Rows are points. A path goes straight from each point to the next, and from the last back to the first. The post is the endless flat space through its rows: a point in 2 columns, a line in 3, a plane in 4, and so on, so that a path can go around it. Count how often the path circles the post. Going back the other way cancels.

Post, one row:
[[-0.7 -0.5]]
Path:
[[-2.6 -4.8]
 [ 0.5 -1.7]
 [ 3.3 -0.4]
 [-0.3 -5.0]
 [-2.6 -1.4]
 [-2.9  0.2]
 [-3.4  4.1]
 [-3.7 -0.4]
 [-2.8 -3.2]
 [-5.4  1.5]
 [-2.2  4.5]
 [ 1.4  1.3]
 [-2.5  3.1]
 [-4.9 -0.4]]
Times around: 0

Post, 3 rows:
[[-0.7 -4.1 -5.3 -1.9]
 [-0.4  0.6  3.2 -0.2]
 [ 0.0  0.4  2.1 -3.2]]
Path:
[[ 0.6 -7.6 -3.8  1.5]
 [ 2.4 -3.1 -5.5 -5.6]
 [ 0.2  0.9  0.8  0.0]
 [-4.5  1.6 -0.6 -3.0]
 [-2.0 -1.4  2.5  2.5]
 [ 0.9 -2.9 -1.4 -7.5]
 [ 2.8 -5.1 -6.0 -0.3]
 [-1.4 -2.4 -7.7 -0.9]
 [-0.5  0.8 -1.1 -0.5]
 [ 0.8  2.0 -1.4 -0.5]
 [-0.7  0.3 -1.1 -6.2]
 [-2.4 -1.7  0.1 -1.0]
 [ 0.2 -4.8 -1.7 -1.7]
 [ 0.7 -3.5  0.5 -0.7]
 [-4.1 -1.8  2.5 -1.9]
 [-0.8 -1.7  3.2 -1.9]
 [-1.4 -2.1  3.0  5.2]
 [-4.8 -0.1  1.1 -0.1]
 [-2.2  2.0 -0.4 -3.7]
 [ 1.5 -1.1 -1.8  3.6]
 [ 1.7 -0.4  1.7 -4.1]
 [ 2.7  2.1  1.5 -1.5]
 [ 2.2 -0.6 -1.1 -9.2]
 [-0.4 -2.4 -5.6 -1.0]
 [-2.1  2.4  1.4 -3.9]
 [-2.8 -0.2  3.3  0.5]
 [ 1.6 -1.5  4.9 -1.4]]
Times around: 2

Post:
[[-2.8 -1.1  1.0 -4.6  1.6 -5.1 -3.4  4.9]
 [ 1.3 -3.0 -6.9  6.4 -2.4 -1.1  0.2 -0.4]
 [ 0.5  1.0 -0.7  0.7 -3.7  0.0  1.8  5.3]
 [ 2.4  2.1 -6.0  0.6 -0.3  3.6  3.7  3.6]
 [ 0.3  1.2  1.2 -3.7  1.2 -7.1 -0.4 -0.4]
 [-1.8  5.4  5.2 -1.8  1.3  2.0  2.1  2.8]
 [-1.6 -0.5  1.3 -0.6 -2.7 -1.4 -1.7 -4.9]]
Path (28 x 8):
[[-0.5  1.3 -6.0 -1.4 -4.0 -2.9  0.7 -0.9]
 [ 2.4  4.4 -9.6 -1.2 -1.3 -1.4  1.5  7.7]
 [ 1.0  3.7  2.6 -3.4 -0.9 -1.0 -0.1  2.8]
 [ 6.2  1.8 -1.7  0.3 -3.1  0.7  3.3  3.1]
 [-0.3 -2.8  2.1 -0.3  2.1  0.5  0.9 -0.5]
 [-3.1  0.3  1.6 -1.5  0.8 -2.2  3.0  3.0]
 [-0.8  1.5  1.5 -0.9 -1.5  1.7  5.6  0.6]
 [ 0.6 -1.8  2.8 -2.6  5.0 -2.7  1.1  0.2]
 [ 2.8  0.0  0.1  0.6  0.8 -0.3  0.1  0.8]
 [ 0.5 -1.1 -2.1 -1.0 -1.2 -3.6 -2.8  2.4]
 [-0.6 -2.8 -0.6 -3.6 -0.1  0.0 -3.0  7.4]
 [-0.4 -1.8  1.4  0.8 -0.2 -2.3  1.0  5.2]
 [-2.5 -2.7 -1.2  3.2  0.8 -1.4  0.7  3.3]
 [ 4.0 -0.5  0.5 -1.0 -1.6  0.0  3.9 -1.2]
 [ 0.2 -1.1  1.6  7.5  3.2  4.8  0.6 -1.0]
 [ 2.0  1.9  1.9 -0.2 -3.9  0.5  6.2  1.7]
 [-2.7 -4.8 -3.6 -1.8 -0.5  2.0 -1.0  5.1]
 [ 3.9 -0.8  0.6  2.5 -5.2 -2.2  3.4 -3.8]
 [ 4.6  3.6  1.8  5.2 -6.8  3.7  3.5  1.9]
 [-2.0  4.9  1.7 -3.1  0.4  3.6 -0.7  4.1]
 [-0.8 -1.6 -2.8  2.9  0.3 -2.0 -6.5  2.5]
 [ 1.0 -0.6  0.2 -4.3 -3.2 -2.7 -2.9  0.2]
 [-0.6  3.5  0.1 -5.5  1.2 -3.4 -3.0  0.5]
 [-3.7  0.3 -3.4  2.5  1.8 -3.7 -2.7  1.1]
 [-1.7  4.8 -0.1 -0.1 -0.1  1.6  4.6  5.0]
 [-1.7 -1.8 -0.3 -2.7 -0.1 -4.8 -0.8 -1.7]
 [-1.9 -1.8  2.4 -5.1  0.9  1.8  2.0  2.7]
 [ 0.3  1.3 -0.5 -1.2 -4.9 -1.6  4.3  5.1]]
Times around: 0

Post, 10 rows:
[[ 1.7  4.7 -4.2  2.6  1.5 -0.4  4.6 -5.6  2.9 -7.2 -0.3]
 [-1.8  1.9  0.3  2.7 -3.1 -4.3  2.5  1.7  0.7 -4.0  1.0]
 [-2.1 -0.3  1.1 -4.0 -1.3  0.6 -2.1 -1.4  2.0 -0.3  1.9]
 [-2.9  1.7  2.2 -3.8 -1.5 -3.4  1.8  0.7  1.8  1.5 -3.9]
 [ 5.1 -1.6  2.0  1.9  3.3  1.9 -4.2 -1.5  1.2 -1.6  0.8]
 [ 1.2  2.3  1.3 -3.1 -1.0 -4.2 -4.0  2.5  2.1  5.7  1.6]
 [ 2.6  1.2 -1.6  1.3  1.3  2.1 -0.4  4.4 -0.1  0.2  0.9]
 [-1.9 -0.4 -1.1  0.7 -3.7 -2.9  5.1 -5.5  1.2 -0.7 -0.1]
 [-4.6  0.6 -0.6 -0.8 -3.3 -4.4 -2.7 -1.8 -0.7 -0.2 -2.2]
 [ 2.6  1.3  2.6 -0.1  6.9  1.0 -1.0  3.4 -4.5 -2.5  4.0]]
Path (13 x 11):
[[ 1.6 -0.2  3.0  1.7  1.9 -1.7 -0.8  4.6  4.6 -1.6 -5.4]
 [ 0.2  2.6 -5.4  1.6  0.5 -1.7  0.8  0.9 -1.3 -2.0 -2.3]
 [-1.8  0.8 -3.4  0.1 -7.9 -2.1 -1.8  1.3 -2.2  1.1  4.8]
 [-2.4  2.5  1.0 -0.1 -2.3 -2.8 -0.6  2.2 -1.2  2.9 -0.5]
 [-0.5  0.8  2.2  4.5 -0.7 -1.6 -2.7  3.3  1.8  0.1  2.4]
 [ 0.2 -1.6  2.1 -2.6  0.2 -1.9  0.0 -4.1  2.8  3.5  3.9]
 [ 5.9  2.3 -2.2  9.7 -1.3 -3.7 -2.6 -7.9  4.5 -3.5 -1.7]
 [ 0.6  1.0 -0.8 -1.5  2.8  4.5 -1.6 -2.7 -3.1 -1.3  0.4]
 [-0.6 -4.4  1.2 -3.9 -4.3 -3.8  3.1 -1.4 -1.3  1.3 -2.3]
 [ 1.6 -4.7  3.4 -5.6  6.6  2.5  0.4  3.5  1.8 -1.3 -1.1]
 [-0.5  2.9 -1.0  1.0 -0.2 -1.2 -4.0  4.3  4.5  0.0  0.6]
 [-4.0  1.9  1.7 -1.9 -1.2 -1.6  1.4 -3.3 -0.6  0.0  2.6]
 [-2.1  5.8 -0.3 -1.1  0.2 -3.3 -5.6 -7.6  4.8  0.0  2.7]]
Times around: 0

Post, 13 rows:
[[ 0.4  3.1 -3.8 -1.6  0.7  0.7  4.5  1.4  2.2 -0.8  3.5 -0.2  0.8 -2.8]
 [ 1.0 -0.1 -3.8 -3.4  1.0  0.3  0.6 -1.5 -4.2  3.7  1.4 -5.5  0.2 -1.2]
 [ 1.6  2.2 -0.6  1.2 -2.5  1.0 -3.6 -1.7  3.0  3.6  5.1  0.4 -2.6 -5.5]
 [ 1.5  0.5 -5.5 -2.0  0.1 -0.9  0.3  4.9 -1.6 -1.7  5.2  0.3 -4.0  1.0]
 [ 1.3 -3.2 -2.0  4.9  0.1 -0.1 -1.6  4.3  6.0  2.6 -0.1 -0.7 -0.8  0.6]
 [ 1.8 -5.6 -2.0  1.6  6.9 -1.5 -6.1  0.3  0.8 -1.7 -0.7 -3.1 -5.3 -3.0]
 [-1.4  1.6 -1.5  3.0 -2.8 -2.2 -1.7 -4.0  0.8  6.1  0.3  4.4  0.4 -4.2]
 [-1.6 -0.6  1.1  0.8 -3.5  2.9 -0.8  1.2  3.2  0.0 -0.5 -0.3  7.4 -2.8]
 [ 0.8  0.9  3.0  1.7 -5.3  0.2 -0.7 -0.3  4.7  1.9 -4.2  0.9  3.1  4.2]
 [ 1.3 -3.1 -1.1  2.2 -0.5  6.1  1.1 -6.1 -0.1  3.0  2.0 -5.2 -2.0 -1.4]
 [ 2.4 -0.8 -5.1 -1.4  2.9  2.2 -1.8 -1.9  3.9  4.9  2.2  1.2  2.6  1.8]
 [ 1.0 -1.1 -6.1  4.9 -0.4 -0.3 -4.5 -0.6  4.6  1.3  0.2 -3.8 -0.8 -0.4]
 [ 0.0 -1.5 -3.6  3.2  4.2 -1.8  0.3  1.7  0.5 -0.7  5.1 -3.3 -0.3 -0.1]]
Path (27 x 14):
[[ 1.1  1.5 -6.0  2.1  0.2 -0.4 -4.8  0.3  1.3  2.4 -0.1 -2.3  1.1  0.7]
 [ 1.9  3.3 -3.0  3.9 -2.0 -1.0  0.0 -1.8 -0.6  5.8  4.0  3.4 -1.8 -2.8]
 [ 0.7 -0.6 -2.3  0.2 -4.5 -1.2  1.7  4.8 -0.4  3.4  2.9  2.8  4.5 -1.7]
 [-1.3 -1.4  3.0  0.7 -1.0 -5.1  2.8  1.0  1.7  4.4  1.8 -0.5 -2.2 -5.2]
 [ 0.4 -0.8  2.2 -4.6  1.7  2.3 -0.7 -7.0  0.5  1.5 -3.0 -3.1  2.5  1.2]
 [-1.8 -0.4 -0.7  3.2  2.5  2.2  0.4 -0.9  1.9  6.7  3.9 -0.2 -1.8  0.3]
 [ 0.7  2.6  1.1  4.5 -5.0  0.3 -3.9  1.6 -0.5  0.8  4.1 -1.7 -4.6 -3.7]
 [ 2.2  4.1 -6.5  3.1  2.0  1.2  1.3  0.1  4.0  3.4  4.0  4.9  6.6 -5.2]
 [ 1.0 -1.2  4.9 -1.9 -4.4 -1.1 -0.8 -0.8 -0.7  2.9 -2.8  6.1 -0.1 -1.2]
 [-0.1 -0.2 -2.9  2.1  2.2 -2.8 -4.1 -0.8  5.6 -3.0  2.4  3.1  2.2  2.9]
 [-0.9 -3.6 -3.5 -2.1 -1.3 -0.6 -1.1  0.6  2.1  3.3  1.2 -2.7  6.5 -1.6]
 [ 0.6 -1.9 -0.4  1.4  1.1 -1.2 -3.7  3.7  4.3 -2.9  4.3  1.5  1.6  0.4]
 [-2.2 -1.6 -3.6 -0.9 -3.4  1.9 -1.6 -0.5  0.2  1.0  3.9 -3.3  2.7  0.4]
 [-0.8  1.3 -0.7 -1.0 -6.4  3.9  1.2  0.3  1.1  4.3 -3.3 -5.0 -4.0  2.3]
 [ 0.7  2.5 -5.4  3.9 -1.2  4.2  1.2  5.5  0.5  0.2  9.3 -5.3 -1.7  1.7]
 [ 3.6 -2.0 -3.4  4.5  0.2  3.2 -1.8  1.5  0.2 -1.2  1.1 -1.1 -0.5  2.5]
 [-0.9  1.5  2.3  3.7 -4.5 -2.7 -1.5 -1.3  1.5  2.7 -0.8  2.0  2.3 -6.0]
 [ 0.8 -3.7  0.2  4.5 -1.1  0.8 -2.2 -4.0  3.9  4.8  0.1 -0.1  0.6  0.9]
 [ 2.5 -2.7 -0.7 -5.2  5.4  2.3 -2.0  0.4  1.6  2.1  5.1 -0.7 -0.9 -0.1]
 [-1.6 -0.5 -2.6  0.2 -0.9  4.6 -0.3 -4.5  3.0  3.9 -1.9  0.4 -2.9  0.3]
 [ 1.8  1.0  4.0  2.3 -4.2  2.6 -1.3  2.3  3.8  1.1  0.6 -1.8 -1.3 -1.2]
 [ 1.2  1.3 -0.6  6.4 -2.7  1.3  2.5  0.4  5.6  0.7 -1.2 -6.9  0.8 -1.3]
 [ 3.1 -2.9  0.2 -0.6 -0.3  0.9 -0.7  3.2  0.7  1.8  2.3 -2.1 -2.9 -1.9]
 [ 0.3 -1.3 -4.3  0.6 -5.9  2.6  1.5 -3.5  2.4  3.1  1.0  0.3  2.4  1.5]
 [ 3.0 -0.7 -1.3 -4.3  0.8  2.3 -0.9 -4.0  3.2  1.2 -1.6 -6.2  2.3  1.7]
 [-0.1 -4.2 -0.4  2.4 -2.0 -0.6 -6.4  0.1  0.7  0.1 -2.7 -5.2 -4.2 -3.7]
 [-0.8  0.7 -4.6  2.4  8.1  1.5  4.6 -0.4  4.3  5.0  5.5 -1.8 -2.0 -3.9]]
Times around: 4

Post (17 x 18):
[[-3.0  0.0 -5.7  0.0  2.6  5.5  5.6  0.0  1.7  2.9 -0.4 -1.8  1.2 -2.0
  -0.3 -1.5 -0.1  0.6]
 [ 3.7  2.0  0.7 -3.0  2.2 -1.9 -2.4  1.8  0.8  2.4  1.2  3.9 -3.0  0.6
   1.2  0.7  0.3  4.6]
 [ 0.4  1.0  4.7 -0.6  4.0 -0.8 -3.4  3.5  0.3 -2.1 -2.9  5.3 -0.9 -0.5
  -0.6  0.3  0.2  0.0]
 [-1.5  4.0  0.8 -1.4  1.4  2.0 -1.7  0.2 -1.4  1.0  4.8  2.7  0.2  3.1
  -0.4  0.2 -0.3  1.3]
 [-2.0  0.1  0.2  2.0  0.9  0.9  5.3 -2.0  0.1  1.7  2.5 -1.4  2.4 -2.5
   2.0  2.2  3.0  1.3]
 [-3.3 -2.5  0.8  0.3  1.0 -4.3 -2.9  8.1  4.3 -4.5 -4.7  1.3  1.0 -0.4
   0.2 -0.3 -2.1  0.9]
 [ 0.4 -0.2  0.6  3.8  1.1 -0.6 -2.7  5.6  3.4 -5.6  0.1  2.3 -2.7 -0.8
   0.3  2.1  2.3  1.0]
 [ 2.2  0.4  2.4 -6.0  3.3  1.5 -5.0 -1.0 -2.1  1.5  1.6 -0.5 -4.1  3.1
   0.8 -0.5 -0.2  0.5]
 [-0.7  0.3 -1.1  2.1  0.0 -3.1 -3.2  5.7 -1.3 -1.8 -3.0  2.6 -1.5 -2.5
  -1.1  1.4  1.4 -3.7]
 [ 0.5 -1.2 -1.4  2.7 -2.4  4.3  4.9 -1.9  2.4  2.4  1.0 -0.9  1.8  2.1
   2.0  1.7  0.3 -2.0]
 [-2.1 -0.3  2.0 -0.3  0.9 -0.9 -0.6  4.9  2.2 -5.9 -1.6  2.1 -2.7 -4.4
  -1.5  4.8 -1.4 -2.9]
 [-0.9  5.7  3.9 -1.3  1.8  0.0 -1.3  2.8  3.4  1.7 -0.9  0.7 -2.0  1.3
   1.1  1.1  1.2  2.6]
 [-0.6  1.2 -1.0 -0.8 -1.8  2.3  1.4 -2.7  4.6  3.6  2.3 -1.1  2.2 -2.0
   0.1 -0.2  3.0 -1.4]
 [-1.1 -0.1 -0.1  4.5  0.6  0.9  3.2  1.5  4.2  4.7  3.9 -0.8  0.1 -1.0
   2.0 -2.7 -2.2  1.1]
 [-2.2  0.4  0.6 -0.3  1.4 -3.4 -5.6  1.2  3.2 -2.8 -2.9  3.5 -1.9 -0.3
   1.6  1.0 -2.4  1.0]
 [-3.2 -0.7 -0.2 -1.9 -5.9  5.7 -2.5  1.2 -2.7  0.4 -4.4 -1.9 -2.1 -4.7
  -2.7  5.0  0.3 -0.8]
 [-1.4  0.8  0.9 -1.0 -7.5  3.4  1.5  1.5 -3.3 -3.8 -1.7  0.0 -2.1 -4.9
   0.8  2.0  2.8 -5.3]]
Path, 24 rows:
[[ 1.1  0.2 -0.1 -0.2 -0.1  4.3  2.9  0.7 10.1 -2.3  3.9 -1.7 -1.8 -3.2
   3.8  1.4  0.4  2.2]
 [-1.8  1.5  0.5  2.3  0.2  4.6  3.9  2.1  0.8  4.0 -3.0  6.5  0.0 -5.5
  -1.7  1.1 -3.1 -4.4]
 [-3.6 -4.3  4.3  0.9  0.7  1.9 -5.2 -0.4  1.6 -4.5 -1.4 -0.3 -0.3  0.1
  -0.8  1.6 -0.3 -1.6]
 [-3.5  6.7  0.6 -0.2  0.3 -8.4  1.6  4.0 -1.7 -0.4 -1.4  5.6  3.5  1.5
  -0.9  0.9 -1.2  1.9]
 [ 4.2  1.8  0.3 -4.8 -4.0 -1.0 -2.6  2.3  3.2 -0.1 -5.7 -0.8 -3.6 -2.3
   2.8 -0.4  3.8 -0.2]
 [-1.8 -0.6 -2.0  7.5 -3.0  2.9 -1.4  1.8  3.3  6.1 -4.3  0.8  3.3 -0.2
   2.5 -3.7  1.8  0.6]
 [-6.0  0.8  0.8 -4.7 -4.4  4.6 -4.9 -0.4  3.3  2.1 -5.9 -4.9 -2.5 -0.4
   0.3 -3.0  2.6 -3.2]
 [-4.5  0.8 -2.8 -0.3 -4.7  0.1 -5.3  2.3 -1.3  2.3 -8.1 -3.5 -5.3 -6.2
  -3.6  2.1  2.5 -1.5]
 [ 1.0  2.3 -0.9  0.3  1.6  1.8  6.4  2.9 -1.6 -3.1  3.4 -2.1 -1.6 -2.3
  -3.1  7.0 -0.8  0.7]
 [-1.4  1.3  0.6  1.7 -6.8  1.3  0.6  1.7 -1.1 -1.4  4.2  0.5  0.0  0.3
  -0.6 -1.7  0.7 -0.1]
 [-1.5  1.8  4.8  5.2 -3.6  1.6 -4.8  5.6  4.7  1.1  1.0  2.7 -6.3 -0.9
  -0.1  1.8 -2.2  0.8]
 [ 0.3 -1.6 -3.0  2.9 -4.0 -1.6  0.2  2.6  3.1  2.4  0.5  0.6 -5.1 -6.6
  -1.2 -0.6  0.4 -0.8]
 [ 0.4  0.3 -1.1  0.9  2.2 -1.9  2.3  2.3  0.2  3.6  6.6 -0.4  0.2  0.1
   1.9 -7.4 -2.6  1.1]
 [ 1.7  1.4  0.1 -4.2  0.4  3.2  4.3  7.1  1.2 -0.9  0.8  0.2 -1.4 -3.9
  -1.0  3.2  1.1  7.7]
 [-2.6  1.8 -1.3 -4.1  0.3 -2.2 -0.9 -1.8  0.2 -1.7 -1.6  0.8 -0.5 -0.8
   3.0  4.9  1.6 -0.6]
 [-3.3  3.2 -7.0 -2.6  1.5 -0.1  0.3  6.7  1.3 -3.4  1.7  5.0 -2.4  0.1
  -0.4  1.3  0.5  7.6]
 [-1.9  1.6  2.7  2.5 -1.6 -3.2 -2.1  2.6 -0.9 -3.7  2.2  4.5 -2.5  2.8
  -0.2 -1.7 -0.9 -0.3]
 [-2.5 -2.6 -1.0  1.0  4.6  4.0 -2.2  2.9 -1.6 -1.0  1.0 -7.1 -5.8 -0.4
  -2.5  5.7 -5.2  1.8]
 [-0.2  1.9 -0.3  0.3 -3.0 -3.4 -3.3  3.4  2.5  4.9  3.8 -1.0 -1.6 -0.4
   5.9 -1.6 -2.6  0.1]
 [-2.5  0.4 -2.8 -5.7  2.1  1.5  0.1  3.3 -2.2 -6.8 -3.3  7.0  2.1  0.3
   1.0 -1.8  2.4 -4.2]
 [ 0.5  0.7 -2.5  6.1 -6.9 -7.4 -0.8  1.4  6.8  4.9  3.4  3.8 -0.8  0.4
   4.3 -1.3 -0.3  1.5]
 [ 1.5  6.2 -1.2  0.7  0.6 -0.5  4.3  4.7 -1.5  4.0 -0.1  3.0 -1.6 -5.0
  -2.9  0.2 -1.7  0.3]
 [ 3.3  4.1  1.8  0.3  3.4  1.5  1.9  3.2  4.4 -0.1  3.7  0.9 -3.7 -1.1
  -0.7  2.9 -2.7  0.9]
 [-1.0 -0.8  1.5  0.9  0.6 -0.2 -5.9 -3.6  5.0 -1.0  1.7 -1.1  1.4 -0.8
  -0.1 -1.6 -1.8  0.2]]
Times around: 4

Post (17 x 18):
[[ 3.7 -0.6  1.5 -0.7  1.2 -0.9  1.4 -0.7 -2.9 -1.8  3.8 -2.3  3.0  0.0
  -2.4  5.7  0.3  3.7]
 [-1.6 -6.3 -1.9  2.5  2.7  2.9 -5.1  1.3  2.9 -0.3  2.7  1.4 -3.3  5.1
  -1.2 -1.2  1.4 -2.6]
 [-0.6 -2.1 -0.5  0.8  2.6 -0.2 -4.8 -2.5 -1.9 -1.6  0.1 -0.8 -1.4  6.0
  -0.6 -0.6 -1.5 -2.2]
 [ 0.6 -2.3 -4.6  3.6  0.9  2.0 -3.5  2.1 -0.8  0.9 -1.5 -3.1 -4.9  3.9
  -0.5  3.1  2.9 -4.6]
 [ 0.1  3.9  4.0  2.5  0.2 -2.1  1.6 -1.8  3.0  0.4  4.1 -1.5  1.3 -1.1
  -1.3  2.3 -1.4  1.1]
 [-0.2 -0.7  1.0 -0.9  2.4  1.8  5.4 -1.5  0.6  2.9  5.0 -2.0  2.1  4.4
  -1.6  2.7 -0.6  3.7]
 [-2.8  4.9  4.4 -1.5  0.5 -0.7  1.1 -1.3  1.3 -6.3 -1.3  1.9  1.9 -3.2
   2.7  1.7  0.6 -4.0]
 [-0.9  5.8  2.1 -2.1 -1.9 -0.4 -0.8  0.3  3.4 -6.1 -5.6 -0.4  2.2 -4.1
   0.8 -0.9 -1.5  1.0]
 [ 0.5 -3.6 -1.7  2.2  1.2  1.8 -2.0  3.5 -2.3  0.5  2.0 -2.1 -2.0  4.2
   1.3 -2.0  1.0 -5.6]
 [-5.0  1.1  1.5 -2.3 -1.3 -2.4 -0.5  0.1 -1.1 -2.4 -4.3 -1.2  0.2 -4.0
   5.6  0.7 -0.6  1.0]
 [ 2.9  0.9  0.5  0.4 -2.1  2.5 -0.4 -3.5  1.4 -0.3  3.9 -0.7  5.3  1.6
  -1.4  5.3 -3.1  2.5]
 [ 2.7  1.1  5.8 -2.0 -0.7 -1.2  0.2 -5.6  1.9 -2.5  1.5 -4.7  4.3 -0.7
   0.1  0.9  1.3  0.4]
 [ 5.0  2.3  3.5  0.5  1.8  1.0 -2.5 -1.4  1.0  1.8  3.4  0.4  2.2  2.2
  -1.2  2.7  2.7  2.7]
 [-2.5  0.4 -3.0 -0.1  3.4  4.1 -5.4  2.2  1.2  1.7  0.1 -4.1 -3.7  0.4
  -0.3 -0.3  0.2 -3.0]
 [-2.0 -0.9 -5.8 -1.1  0.5  0.9 -1.1  0.9 -1.2  1.3  3.1 -2.4 -7.4  2.0
   1.3  0.2  0.8  0.8]
 [-0.3  1.1  1.9 -3.7  0.3  0.5 -0.3 -2.3  0.7 -1.6 -5.4 -0.4 -2.8 -4.6
   2.8 -0.6 -3.8 -0.2]
 [-0.6  1.5  2.8 -2.5 -1.3  2.5  0.5 -0.6 -1.0  0.7  2.1 -4.0 -1.4  2.8
  -0.6  5.4 -2.4  3.5]]
Path:
[[ 1.1  2.3 -3.2  1.2 -2.8  6.0  0.4 -1.8  0.3  6.0  6.5 -6.9  0.2  2.3
  -0.2  7.7 -2.9  4.6]
 [ 4.2 -2.7 -2.4  0.8 -2.8  3.0 -2.4 -1.7 -3.1  0.5  0.9 -5.0  0.5  3.4
   1.6  1.7 -1.0  1.3]
 [ 0.7 -0.9 -2.7  2.9 -2.0 -2.3 -0.1 -1.1 -2.2 -3.1  0.3 -1.3 -2.8  2.4
   3.3  2.6  1.6 -4.9]
 [-3.7 -2.8 -3.7  0.7 -2.0  4.8 -3.1  2.1  2.0 -3.1 -4.3 -0.9  1.4  5.7
   0.1  7.1 -3.5 -0.5]
 [-7.2 -3.7 -3.2 -0.3  2.0  2.4  1.6  1.7  0.4 -4.5 -0.1 -0.9 -2.8  5.8
  -0.6  2.4 -2.2  0.2]
 [ 6.4 -3.4  4.5  3.4  2.3  1.6 -0.4 -2.2  1.1  0.1  1.2  0.5 -0.3  0.0
  -3.2  2.1 -0.2  1.3]
 [ 3.2 -3.8  6.0  0.0 -1.5 -0.2 -5.3 -2.3 -0.8  1.5  0.9 -0.2  6.7 -1.4
  -2.2  1.0 -4.1  3.2]
 [-3.3 -0.6  2.8 -2.3  4.1  1.3 -4.3 -1.3  3.1  0.8 -1.6  2.4  1.2  9.0
  -1.7 -4.5 -2.7  0.7]
 [-1.7 -2.7 -0.1 -0.7  4.1 -1.5 -1.6 -0.8 -1.3 -0.6  1.6  0.1  2.7  3.0
   0.7  0.8 -0.2 -4.1]
 [-1.9 -4.0  0.8 -2.9 -4.0 -1.9 -4.9 -0.5 -0.8 -6.8 -3.4 -3.7 -2.0 -0.6
   1.8 -1.4  2.7 -1.3]
 [-1.9  2.9 -0.2 -2.9 -3.3  3.3  0.8 -5.7  3.6 -1.8  3.7 -9.3  1.0  3.2
  -2.7 -0.2 -4.3  3.6]
 [ 0.6 -2.2 -3.1  0.0  2.5  7.8  1.3  0.6  0.2  5.2 -2.7  0.5 -6.3  0.8
  -0.1  3.4 -6.5  1.1]
 [ 3.2 -1.3  5.3  1.0  0.5 -1.0  2.1 -3.4  1.6 -1.5  5.1  1.1  4.0  1.4
  -3.0 -0.9  0.4  0.7]
 [-1.7  0.6  2.3 -0.8  1.6  1.2 -0.7  0.8  2.3  3.9  1.6 -1.9 -6.1  1.3
  -1.2  2.0  3.7  2.2]
 [ 3.0 -1.8 -1.2 -0.1 -0.5 -2.9 -0.5 -1.5 -9.3  6.8  1.6 -3.6 -8.6 -0.4
   3.8 -0.1  1.3  2.8]
 [ 0.4 -7.4  2.7 -3.4  3.9  0.6 -4.8 -5.5  1.3  4.1  1.3  0.7  2.0  3.8
   1.2 -4.2 -0.7  0.6]
 [-1.9  0.7  2.0  1.9  0.0  1.2 -1.3  3.4  1.0 -2.5  1.4 -1.5  3.9  3.9
  -0.1  2.1  0.7 -2.4]
 [ 2.0  0.9  3.8  0.6 -0.6 -0.5 -0.7 -1.5  4.2  3.1 -1.4 -3.1 -4.0  5.7
   1.2 -2.7 -3.4  1.9]
 [-6.4  1.5  3.2 -1.1 -0.6 -2.8  0.7  7.0  0.6 -4.4 -0.9 -1.6  0.9  0.4
   0.8  2.6  5.0  2.7]
 [-0.3  2.0 -3.5 -0.5 -1.6  0.7 -1.6 -0.2 -1.9 -4.5  4.5  5.6 -2.2 -0.1
   0.0  5.4 -1.3  0.5]
 [ 2.7 -1.4 -0.3  2.7  0.4  7.0 -6.8  1.0  0.2  1.9  1.5  0.4  3.2  0.5
  -2.1  4.5  1.6  1.9]
 [-1.6 -2.2 -3.3  0.9  1.8  0.3  2.6 -0.8 -5.2  0.4 -2.0  0.2 -3.3  2.1
   5.9  0.7 -1.7 -4.1]
 [-1.7 -2.5 -1.3 -0.9  1.4 -0.5 -1.5 -4.5  0.2 -3.7  0.8  2.3 -1.5  2.5
   3.6  2.9 -3.8 -4.9]
 [-0.2 -3.9 -0.4 -2.2 -0.7 -2.3  0.4  3.1 -3.6  0.2 -1.3 -2.9 -4.1  2.7
   2.4 -2.1 -0.8 -2.4]
 [-8.3  3.4  1.6 -3.3  2.4  4.1  0.7 -3.9  3.2  1.8  2.3 -0.8 -4.3  2.9
   0.5  6.5 -5.1 -0.1]
 [-2.0  4.3 -0.1  0.5  2.0 -1.0  4.8 -0.6 -2.5  4.9  3.0 -2.8  4.6 -1.3
   2.4  3.5 -9.2  4.3]]
Times around: 0
